Each row of a before or after table is a point. One or more steps were done to the points. Then noise was added and the rows were shuffled. The steps act on columns, c1 being the first. Name the steps. A step turns or swaps two columns, mirrors them in a line or flattens them onto one, adds a multiple of one to another, or multiplies or shifts one. Angles are multiples of 10 degrees, from the lower column toward the higher: turns from -170 to 170, lines from 10 to 170 but not 90. Use the fewest steps. Two steps may share a column if one is a turn and the other turns, adds or multiplies; they go together, in the order done. Otherwise the lowest column goes first.

Before (10 x 3):
[[ 10  -8 -18]
 [ 27  -9 -38]
 [ 13  17 -31]
 [  0   6   0]
 [  0  -7  11]
 [ 10  -9  14]
 [  7  16 -27]
 [  3  14  13]
 [ 11  22  11]
 [ 26   8  14]]
After (10 x 3):
[[ 15 -14 -70]
 [ 16 -21  26]
 [ 16 -12  30]
 [-27  -5  34]
 [-20 -26  35]
 [-24  -5 -44]
 [  7  -5  -1]
 [ -9   2  27]
 [  8 -22 -76]
 [-48 -15 -98]]
Steps: turn c1 and c2 by -130 degrees; multiply c1 by 2; multiply c3 by 2.5

Before (9 x 6):
[[-22  -8 -34 -18  -9  18]
 [-40  16 -23   5  -8 -21]
 [-42 -33  15  79 -69  39]
 [-48  37 -42  49  17  59]
 [ -7 -20  19  36 -14 -25]
 [ -1  18  36  -9 -70 -16]
 [ 36  30 -53  -9  31   3]
 [-21 -11  30  72  29  47]
 [ 31  37 -48  10 -11  31]]
After (9 x 6):
[[ 28  48 -49   6 -81  -1]
 [ -4   9 -32  -4 -58  19]
 [ 17  26 -56  -3 -49 -16]
 [-65  -4 -24  -1 -40 -30]
 [-12 -31  17  13  17  -8]
 [-26  64 -42  18 -52  22]
 [ 22  25  32  27  69  40]
 [  3  -2  11  37 -42  50]
 [-23   0  37  -7 -16 -23]]
Steps: turn c2 and c6 by -40 degrees; add 1 times c6 to c1; add 1.5 times c3 to c5; multiply c4 by 0.4

Before (14 x 9):
[[  6 -39  26   7 -16  -6  51 -37  19]
 [  8  95  23  37   6 -19  17  -6 -28]
 [ -2 -41   1   9  -8   3  26 -37  65]
 [ -9 -49  29 -38  14   5  17 -36  28]
 [-11  76  51  30  -2  28  12  16 -10]
 [-27 -48 -33  15  29  35  18 -14 -17]
 [ 28 -62  38  -6 -24 -30  43 -27  15]
 [ -4  -7 -23  25  14  50   7 -64 -41]
 [ 39  87  -5  10 -30  30   1  10 -28]
 [ -4 -15 -12  13  16  29 -43 -32 -34]
 [ -7  50  21  61 -50  -2 -14  -3 -22]
 [-29 -14   8 -20 -37 -21  38 -15   6]
 [  7 -33 -27  28  28  14  -2  -3 -18]
 [ -4 -31  12 -34   7 -43  35 -49  51]]
After (14 x 9):
[[  4 -41  25   8  40  15  48  -7  16]
 [  2  37  -2  19   9  26 -42  -6 -43]
 [  9  26  50  28 -15  66 -31  -3 -11]
 [  6  -6 -22  24  47  31  10  62  -4]
 [ -7 -30  14 -32  40 -34  36  -7  58]
 [  1 -49  39   2  34  -1  54 -14   6]
 [  2  14 -15  12  17  18 -19  45 -10]
 [  6  32  25  38   1  -5 -35  25 -17]
 [  2 -30 -34  11  -4  12  35  33   8]
 [ 12  26  21  59  27  15 -34 -17 -45]
 [ -5 -27   7 -21  33 -16  28 -22 -11]
 [ -6 -29  30 -38  25  27  34   7  39]
 [  5 -13 -28  30 -11  -4  14  30   6]
 [ -1 -31  -2   7  36   4  35 -33  58]]
Steps: flatten c1 and c4 onto the line at 80 degrees; flatten c2 and c7 onto the line at 130 degrees; add 0.7 times c3 to c6; turn c5 and c8 by 120 degrees; turn c8 and c9 by 40 degrees
